Rows are points. The points of each table are mixes of a few directions, plus a little noise. How many directions does each table use, and how many do they share? Where both have some left over, give the other angles between the two spaces (their principal angles), to ten degrees, smallest first.
In the rows, zero is written as 100.

First (5 x 2):
172; 52
85; 110
64; 124
54; 131
126; 83
Second, 6 rows:
28; 148
96; 103
165; 57
70; 120
128; 81
114; 91
Directions: first 1, second 1, shared 1

First (8 x 4):
109; 102; 140; 96
109; 101; 138; 95
100; 100; 101; 100
89; 99; 48; 107
79; 97; 5; 111
105; 101; 124; 97
105; 101; 121; 97
104; 100; 121; 97
Second (6 x 4):
95; 99; 77; 103
83; 98; 21; 110
98; 100; 90; 101
107; 101; 135; 96
103; 100; 115; 98
113; 102; 162; 92
Directions: first 1, second 1, shared 1

First, 10 rows:
101; 80; 195; 130; 100; 96; 137; 111
100; 98; 109; 103; 100; 100; 103; 101
91; 89; 96; 94; 78; 95; 86; 95
105; 104; 113; 107; 110; 102; 111; 104
109; 120; 59; 91; 120; 107; 96; 99
102; 105; 97; 100; 106; 102; 101; 100
94; 95; 88; 93; 86; 97; 88; 96
93; 94; 76; 89; 83; 97; 81; 94
105; 101; 122; 109; 110; 102; 115; 104
102; 115; 43; 83; 105; 103; 81; 94
Second, 8 rows:
106; 96; 91; 139; 93; 98; 126; 125
102; 103; 101; 76; 91; 104; 108; 84
86; 75; 98; 69; 116; 129; 84; 71
117; 121; 106; 119; 84; 87; 121; 125
82; 97; 94; 102; 117; 79; 61; 87
90; 103; 87; 81; 90; 82; 104; 73
99; 86; 94; 121; 103; 113; 111; 112
119; 120; 129; 93; 106; 110; 84; 123
Directions: first 2, second 4, shared 0; angles 50, 90

First, 9 rows:
136; 103; 116; 95; 80; 94; 91; 125; 114; 84; 98
100; 154; 103; 85; 107; 96; 101; 140; 91; 95; 145
139; 60; 87; 111; 66; 106; 81; 108; 108; 52; 90
112; 64; 97; 99; 84; 87; 93; 98; 84; 76; 113
59; 102; 87; 110; 126; 114; 113; 65; 99; 131; 81
55; 109; 88; 106; 129; 110; 114; 70; 93; 132; 92
58; 112; 96; 96; 128; 95; 114; 80; 80; 129; 115
122; 110; 134; 91; 95; 90; 102; 109; 123; 122; 75
119; 87; 91; 108; 85; 109; 91; 105; 109; 78; 90
Second, 10 rows:
38; 82; 114; 62; 129; 54; 66; 82; 98; 195; 154
108; 101; 99; 104; 96; 105; 103; 101; 101; 90; 92
95; 116; 94; 100; 105; 103; 106; 108; 89; 90; 116
106; 67; 113; 99; 93; 92; 86; 82; 122; 124; 71
111; 109; 95; 108; 96; 110; 109; 107; 96; 77; 95
145; 115; 90; 127; 80; 133; 125; 114; 100; 31; 62
101; 88; 104; 99; 98; 96; 95; 94; 108; 110; 92
77; 98; 103; 87; 112; 85; 90; 96; 96; 131; 124
119; 105; 96; 111; 91; 114; 110; 105; 101; 71; 83
102; 119; 92; 104; 102; 108; 110; 110; 89; 80; 110
Directions: first 4, second 2, shared 1; angles 40

First:
98; 96; 99; 106; 96; 104; 99; 99; 108; 90; 111; 95
119; 125; 64; 78; 127; 91; 95; 101; 41; 101; 84; 103
98; 87; 98; 114; 88; 111; 94; 97; 121; 66; 132; 84
83; 75; 130; 123; 73; 112; 103; 98; 158; 87; 125; 92
101; 118; 109; 77; 117; 81; 110; 104; 72; 160; 47; 128
128; 131; 45; 74; 135; 92; 88; 100; 21; 84; 92; 97
84; 94; 137; 100; 92; 92; 113; 103; 125; 147; 70; 120
93; 90; 113; 109; 89; 104; 101; 99; 123; 97; 109; 98
95; 84; 104; 118; 85; 113; 96; 97; 131; 67; 133; 84
Second (11 x 12):
97; 90; 133; 99; 84; 125; 129; 76; 177; 103; 71; 120
105; 113; 96; 85; 113; 90; 103; 101; 76; 125; 73; 113
102; 104; 109; 91; 102; 104; 113; 92; 113; 117; 73; 115
97; 91; 111; 107; 89; 111; 106; 92; 132; 89; 105; 99
106; 117; 104; 77; 116; 93; 113; 95; 86; 139; 51; 125
98; 94; 84; 115; 98; 93; 80; 113; 77; 75; 142; 76
93; 79; 108; 123; 79; 116; 95; 97; 140; 61; 141; 80
101; 101; 94; 101; 102; 96; 94; 105; 87; 97; 107; 96
107; 118; 63; 92; 125; 68; 73; 125; 5; 111; 115; 88
93; 81; 125; 114; 77; 126; 115; 83; 173; 78; 107; 100
105; 111; 74; 97; 116; 78; 79; 119; 34; 104; 116; 88
Directions: first 2, second 2, shared 1; angles 40

First:
83; 137; 115; 101; 142; 137; 148; 76; 128; 75; 52; 108; 74; 46; 104; 54; 55; 106
110; 73; 89; 100; 78; 78; 68; 113; 85; 116; 131; 92; 115; 139; 101; 123; 128; 97
77; 164; 135; 108; 89; 120; 161; 96; 98; 77; 41; 125; 87; 5; 66; 106; 72; 95
100; 101; 99; 100; 102; 101; 101; 99; 101; 100; 99; 99; 99; 99; 101; 98; 98; 100
100; 106; 106; 103; 68; 85; 95; 113; 82; 105; 104; 105; 111; 93; 84; 132; 117; 94
110; 82; 95; 102; 53; 68; 69; 123; 70; 118; 133; 97; 123; 128; 86; 148; 139; 93
84; 141; 120; 104; 115; 125; 144; 88; 111; 80; 57; 114; 83; 40; 90; 82; 70; 100
111; 63; 78; 94; 133; 102; 73; 91; 117; 108; 125; 83; 98; 153; 130; 71; 100; 107
112; 50; 66; 88; 176; 119; 71; 74; 142; 102; 126; 75; 84; 173; 156; 27; 80; 114
108; 77; 88; 97; 101; 91; 77; 103; 99; 109; 123; 92; 107; 134; 111; 101; 111; 102
100; 108; 111; 106; 43; 73; 92; 125; 66; 110; 109; 109; 120; 89; 70; 156; 131; 91
Second:
74; 86; 102; 98; 48; 144; 128; 110; 113; 100; 107; 80; 92; 126; 96; 104; 109; 44
90; 115; 103; 92; 74; 141; 131; 116; 97; 118; 92; 123; 97; 103; 106; 111; 67; 69
131; 112; 113; 109; 128; 36; 57; 94; 77; 115; 82; 108; 108; 88; 118; 138; 79; 159
120; 125; 102; 104; 130; 72; 119; 107; 62; 114; 94; 148; 108; 79; 101; 117; 65; 153
72; 95; 97; 99; 50; 154; 173; 122; 89; 102; 115; 113; 94; 120; 84; 103; 95; 55
75; 63; 91; 96; 77; 131; 83; 86; 150; 69; 119; 37; 90; 121; 88; 58; 163; 42
87; 89; 91; 85; 98; 139; 62; 86; 157; 88; 97; 60; 92; 100; 106; 57; 124; 44
127; 113; 102; 116; 140; 37; 111; 101; 48; 104; 103; 139; 111; 82; 93; 123; 85; 184
116; 105; 99; 104; 132; 66; 84; 93; 89; 97; 99; 110; 106; 86; 100; 99; 100; 141
91; 101; 85; 87; 117; 137; 96; 92; 132; 87; 105; 95; 97; 89; 94; 52; 114; 71
120; 96; 115; 111; 105; 44; 57; 93; 87; 109; 88; 85; 105; 104; 114; 138; 98; 138
Directions: first 2, second 4, shared 0; angles 40, 60

First, 11 rows:
53; 71; 105; 85; 122; 99; 108; 115; 119; 118; 89; 66; 100; 100; 123; 63; 49; 106; 72; 100; 80; 135; 143; 98
192; 62; 88; 89; 102; 51; 186; 94; 58; 121; 147; 96; 64; 77; 98; 119; 134; 90; 131; 86; 85; 76; 116; 115
70; 126; 80; 86; 111; 122; 64; 105; 136; 122; 119; 128; 115; 97; 97; 108; 99; 123; 72; 103; 97; 107; 92; 83
19; 118; 81; 101; 110; 122; 63; 90; 144; 112; 97; 102; 116; 107; 124; 74; 60; 86; 60; 105; 73; 128; 113; 116
104; 106; 121; 85; 106; 110; 98; 93; 108; 75; 81; 104; 91; 90; 106; 117; 112; 106; 98; 98; 106; 91; 122; 97
116; 91; 140; 109; 75; 104; 91; 89; 78; 32; 43; 91; 83; 92; 98; 111; 136; 96; 123; 89; 128; 76; 105; 91
118; 40; 96; 153; 37; 62; 111; 105; 35; 67; 66; 64; 83; 103; 86; 54; 131; 76; 145; 73; 117; 89; 61; 92
104; 119; 116; 54; 138; 130; 75; 139; 134; 129; 110; 116; 116; 97; 83; 128; 90; 171; 75; 113; 122; 111; 110; 47
169; 118; 120; 106; 120; 85; 152; 100; 67; 116; 127; 93; 108; 124; 85; 128; 82; 83; 136; 128; 107; 90; 86; 134
87; 142; 87; 125; 98; 106; 95; 70; 103; 101; 116; 115; 117; 121; 105; 106; 85; 53; 106; 117; 86; 97; 76; 149
68; 107; 68; 109; 80; 110; 57; 100; 118; 106; 107; 124; 106; 93; 94; 91; 123; 110; 84; 87; 100; 100; 74; 80
Second, 9 rows:
86; 113; 72; 128; 97; 96; 89; 102; 92; 147; 131; 97; 139; 127; 83; 78; 57; 90; 96; 119; 90; 122; 55; 118
104; 113; 73; 120; 110; 93; 108; 119; 94; 156; 144; 99; 126; 130; 85; 85; 62; 96; 106; 121; 93; 120; 60; 112
121; 107; 90; 100; 115; 96; 123; 127; 98; 131; 129; 102; 99; 115; 95; 101; 92; 103; 114; 108; 101; 105; 90; 98
97; 90; 121; 84; 92; 107; 93; 83; 106; 53; 63; 101; 79; 75; 113; 112; 130; 104; 93; 83; 105; 84; 133; 89
67; 112; 66; 140; 88; 97; 72; 88; 90; 151; 131; 93; 157; 131; 80; 70; 41; 84; 87; 125; 85; 126; 39; 128
144; 95; 123; 65; 123; 98; 142; 132; 107; 80; 98; 107; 50; 86; 114; 126; 143; 118; 121; 86; 113; 82; 144; 74
103; 77; 149; 62; 90; 111; 96; 76; 112; 5; 26; 104; 47; 49; 128; 130; 169; 113; 94; 65; 113; 66; 175; 75
131; 98; 111; 79; 117; 98; 131; 124; 104; 94; 107; 104; 69; 93; 107; 116; 124; 111; 116; 95; 108; 90; 124; 84
47; 95; 95; 124; 67; 108; 47; 51; 95; 80; 67; 92; 137; 96; 95; 81; 79; 84; 71; 100; 89; 106; 81; 120
Directions: first 6, second 2, shared 1; angles 30

First (9 x 32):
25; 126; 154; 132; 160; 106; 90; 111; 131; 101; 14; 80; 88; 14; 101; 148; 145; 122; 68; 70; 54; 51; 163; 96; 116; 92; 70; 107; 139; 67; 99; 65
86; 152; 154; 65; 52; 152; 155; 92; 110; 88; 77; 74; 71; 113; 164; 61; 117; 117; 177; 59; 118; 59; 68; 113; 124; 82; 102; 99; 83; 34; 98; 134
134; 75; 63; 96; 89; 83; 89; 98; 84; 103; 142; 115; 113; 131; 82; 91; 77; 86; 92; 124; 114; 131; 84; 98; 87; 108; 112; 97; 89; 132; 101; 105
38; 112; 136; 135; 162; 95; 80; 111; 125; 104; 30; 88; 96; 23; 88; 149; 135; 115; 57; 82; 56; 66; 161; 94; 109; 97; 73; 107; 137; 85; 100; 63
126; 75; 66; 103; 100; 80; 84; 99; 88; 104; 133; 115; 114; 119; 77; 100; 81; 88; 82; 123; 107; 128; 94; 97; 87; 109; 108; 98; 95; 132; 101; 98
137; 65; 52; 104; 99; 72; 77; 99; 82; 105; 145; 121; 119; 128; 68; 100; 74; 83; 76; 132; 110; 139; 91; 95; 82; 112; 111; 97; 93; 145; 102; 97
111; 148; 141; 51; 27; 154; 164; 88; 100; 87; 105; 78; 72; 144; 170; 41; 103; 111; 195; 66; 135; 73; 43; 116; 120; 82; 113; 96; 68; 40; 97; 149
109; 72; 70; 118; 125; 72; 71; 104; 94; 106; 114; 114; 116; 94; 66; 120; 90; 90; 59; 122; 91; 122; 116; 93; 87; 110; 99; 100; 108; 136; 101; 82
135; 77; 64; 95; 87; 85; 91; 97; 84; 102; 142; 115; 112; 132; 84; 89; 77; 87; 95; 123; 115; 130; 82; 99; 87; 108; 112; 97; 88; 130; 101; 106
Second, 8 rows:
112; 83; 110; 54; 22; 106; 64; 76; 53; 93; 167; 119; 121; 126; 94; 113; 81; 59; 152; 105; 143; 133; 68; 89; 122; 113; 116; 62; 96; 113; 103; 105
110; 88; 91; 119; 106; 96; 128; 114; 120; 94; 94; 98; 97; 116; 98; 70; 112; 87; 103; 95; 100; 90; 83; 109; 62; 101; 115; 103; 79; 106; 95; 103
60; 144; 96; 113; 137; 54; 56; 131; 61; 120; 111; 120; 45; 95; 65; 146; 144; 129; 100; 110; 107; 137; 120; 102; 104; 66; 53; 112; 132; 121; 91; 66
130; 78; 81; 115; 97; 110; 154; 112; 136; 85; 95; 92; 104; 131; 111; 42; 101; 81; 110; 94; 101; 84; 66; 113; 49; 106; 127; 107; 59; 104; 98; 123
104; 147; 78; 37; 90; 122; 92; 100; 65; 86; 160; 116; 31; 134; 112; 108; 100; 136; 164; 109; 132; 148; 68; 105; 119; 80; 37; 125; 88; 108; 113; 144
115; 102; 101; 129; 135; 103; 117; 86; 129; 121; 41; 75; 136; 68; 123; 94; 66; 139; 25; 105; 58; 66; 146; 97; 132; 104; 117; 120; 124; 72; 99; 92
25; 105; 153; 95; 130; 118; 49; 88; 105; 89; 60; 96; 105; 8; 90; 181; 123; 99; 85; 78; 69; 78; 158; 80; 139; 112; 59; 88; 143; 84; 112; 71
145; 56; 93; 140; 83; 90; 141; 94; 131; 109; 75; 85; 161; 120; 109; 45; 73; 72; 61; 100; 90; 68; 92; 105; 73; 118; 174; 86; 80; 95; 89; 96
Directions: first 2, second 5, shared 1; angles 50

First:
114; 128; 58; 91; 106; 112; 96; 75; 124; 57; 117; 126; 167; 93; 96; 112; 129; 64; 73; 72; 143; 112; 113; 111; 95; 90; 101; 97; 132; 108; 118; 103
103; 105; 90; 98; 103; 103; 103; 95; 103; 96; 107; 105; 112; 97; 103; 105; 109; 94; 94; 95; 109; 103; 100; 100; 104; 94; 97; 98; 107; 102; 102; 98
104; 116; 89; 99; 97; 103; 84; 88; 119; 66; 94; 112; 134; 104; 86; 97; 102; 82; 91; 88; 121; 103; 115; 111; 77; 107; 112; 104; 110; 103; 113; 114
102; 121; 99; 103; 90; 102; 63; 86; 133; 43; 76; 114; 141; 113; 66; 83; 88; 78; 96; 89; 121; 100; 128; 121; 46; 126; 130; 111; 108; 101; 120; 132
103; 83; 85; 92; 115; 103; 147; 109; 66; 158; 139; 91; 72; 80; 144; 127; 128; 115; 95; 104; 89; 105; 70; 77; 169; 62; 60; 85; 101; 101; 81; 60
92; 94; 128; 109; 90; 93; 79; 108; 105; 92; 73; 91; 81; 114; 81; 81; 72; 111; 115; 112; 83; 92; 108; 106; 69; 123; 119; 109; 84; 96; 100; 118
94; 71; 114; 99; 108; 95; 137; 122; 62; 169; 119; 78; 40; 89; 134; 112; 103; 132; 113; 119; 67; 97; 69; 76; 154; 78; 70; 90; 82; 97; 75; 68
87; 81; 138; 109; 91; 90; 91; 118; 90; 119; 76; 81; 53; 111; 92; 84; 69; 125; 122; 121; 68; 89; 96; 97; 86; 118; 109; 105; 74; 93; 91; 108
Second (11 x 32):
125; 83; 109; 107; 41; 97; 69; 109; 88; 96; 126; 140; 98; 29; 102; 92; 41; 5; 177; 123; 114; 107; 80; 96; 39; 147; 115; 129; 76; 119; 158; 112
108; 104; 95; 111; 130; 109; 96; 104; 67; 93; 135; 106; 119; 115; 99; 83; 123; 139; 77; 72; 80; 100; 106; 72; 119; 48; 106; 112; 121; 117; 67; 84
105; 92; 97; 91; 107; 106; 81; 97; 73; 85; 86; 99; 94; 105; 112; 75; 83; 130; 108; 86; 91; 96; 86; 97; 76; 76; 110; 123; 116; 99; 64; 99
98; 106; 84; 94; 118; 128; 106; 76; 95; 87; 88; 107; 115; 106; 127; 102; 114; 118; 82; 91; 105; 98; 96; 86; 96; 75; 92; 91; 124; 79; 61; 81
83; 97; 107; 93; 102; 70; 135; 121; 128; 144; 85; 66; 67; 107; 93; 131; 115; 104; 87; 114; 102; 100; 105; 129; 150; 127; 82; 79; 72; 102; 127; 109
91; 96; 114; 103; 83; 73; 101; 109; 123; 94; 83; 72; 79; 131; 61; 94; 102; 111; 101; 119; 101; 107; 106; 123; 106; 124; 95; 91; 86; 90; 124; 114
109; 92; 91; 93; 94; 107; 100; 102; 79; 115; 110; 115; 96; 62; 128; 107; 82; 77; 123; 97; 103; 99; 84; 95; 94; 101; 99; 111; 97; 109; 100; 94
111; 96; 75; 93; 102; 122; 120; 73; 81; 93; 115; 104; 103; 103; 130; 103; 125; 108; 92; 102; 113; 111; 74; 79; 115; 64; 68; 82; 130; 70; 71; 63
96; 116; 91; 103; 135; 129; 85; 78; 89; 65; 88; 110; 132; 128; 109; 81; 115; 145; 66; 72; 90; 91; 115; 82; 83; 62; 117; 102; 134; 90; 46; 94
81; 109; 119; 103; 101; 84; 101; 117; 138; 114; 75; 92; 97; 98; 81; 119; 94; 85; 94; 106; 101; 91; 126; 125; 103; 145; 116; 95; 68; 116; 130; 129
92; 104; 118; 115; 92; 75; 110; 118; 134; 111; 107; 88; 96; 114; 60; 112; 113; 81; 95; 116; 103; 106; 121; 116; 122; 134; 100; 85; 72; 109; 148; 117
Directions: first 2, second 6, shared 1; angles 40

First, 9 rows:
119; 92; 168; 116; 42; 77; 92; 118; 98; 91; 156; 129; 106; 85; 109; 73; 124; 109; 75; 114; 56; 131; 43; 31; 179; 167; 126; 77; 43; 113; 115; 131
100; 101; 105; 101; 74; 82; 65; 91; 93; 120; 115; 126; 105; 112; 98; 74; 94; 121; 70; 67; 108; 112; 107; 107; 129; 113; 98; 87; 80; 80; 101; 114
100; 100; 99; 98; 106; 103; 100; 101; 99; 100; 98; 98; 100; 99; 101; 104; 98; 98; 101; 99; 101; 99; 100; 100; 98; 98; 97; 102; 103; 102; 101; 98
110; 94; 128; 105; 102; 107; 129; 118; 106; 78; 112; 86; 101; 81; 107; 115; 115; 82; 118; 138; 70; 102; 66; 61; 108; 119; 111; 101; 91; 126; 109; 103
77; 106; 26; 78; 151; 109; 68; 67; 89; 138; 50; 94; 104; 127; 90; 112; 60; 112; 97; 45; 161; 73; 176; 188; 44; 34; 61; 115; 150; 67; 85; 79
104; 84; 115; 87; 111; 89; 52; 96; 80; 136; 119; 119; 125; 99; 111; 100; 79; 111; 72; 61; 99; 104; 100; 94; 140; 119; 77; 88; 89; 98; 116; 116
102; 117; 107; 122; 47; 91; 132; 102; 119; 68; 104; 105; 74; 106; 88; 71; 129; 105; 104; 126; 94; 114; 85; 91; 98; 109; 134; 98; 81; 93; 89; 100
105; 105; 113; 111; 88; 105; 134; 111; 112; 72; 103; 89; 88; 92; 99; 102; 120; 88; 118; 136; 84; 102; 80; 79; 93; 108; 119; 104; 95; 114; 97; 96
84; 103; 39; 82; 180; 135; 131; 92; 103; 97; 43; 52; 97; 100; 97; 153; 79; 72; 146; 112; 130; 62; 144; 152; 12; 34; 73; 131; 168; 108; 88; 62
Second:
117; 90; 97; 98; 137; 119; 106; 127; 97; 91; 93; 61; 105; 67; 118; 158; 92; 56; 139; 137; 103; 89; 115; 105; 51; 80; 42; 108; 126; 125; 122; 94
125; 113; 100; 132; 7; 66; 55; 117; 101; 94; 126; 123; 74; 95; 101; 72; 111; 100; 86; 101; 136; 135; 139; 138; 80; 100; 42; 72; 72; 62; 121; 125
96; 111; 82; 107; 83; 97; 104; 94; 107; 93; 89; 102; 85; 109; 90; 89; 105; 104; 102; 99; 115; 101; 118; 123; 79; 85; 104; 101; 105; 86; 90; 95
104; 107; 101; 112; 56; 82; 78; 99; 100; 104; 113; 119; 89; 108; 96; 74; 103; 113; 83; 88; 113; 116; 113; 114; 108; 106; 91; 86; 82; 78; 102; 112
110; 113; 81; 120; 58; 92; 97; 109; 109; 85; 96; 94; 74; 98; 95; 94; 110; 91; 112; 117; 130; 111; 135; 137; 53; 79; 67; 95; 102; 80; 104; 101
61; 93; 87; 63; 163; 110; 95; 54; 88; 141; 79; 123; 130; 140; 87; 77; 74; 145; 62; 33; 87; 74; 80; 90; 158; 105; 173; 114; 110; 97; 68; 88
123; 78; 160; 101; 92; 91; 80; 123; 89; 106; 145; 109; 122; 71; 123; 111; 104; 89; 88; 111; 59; 115; 56; 38; 159; 151; 87; 83; 67; 128; 128; 125
93; 122; 71; 116; 111; 132; 195; 108; 134; 37; 56; 51; 62; 95; 85; 123; 132; 69; 164; 176; 99; 82; 98; 109; 15; 60; 136; 130; 135; 117; 76; 64
97; 77; 119; 72; 158; 108; 75; 96; 79; 132; 109; 105; 139; 94; 115; 120; 76; 104; 84; 71; 78; 87; 78; 70; 148; 120; 98; 100; 103; 120; 110; 105
76; 97; 104; 80; 135; 106; 111; 74; 97; 117; 92; 114; 118; 122; 91; 82; 94; 127; 78; 68; 78; 87; 70; 76; 147; 114; 162; 109; 99; 104; 78; 93
Directions: first 3, second 4, shared 3
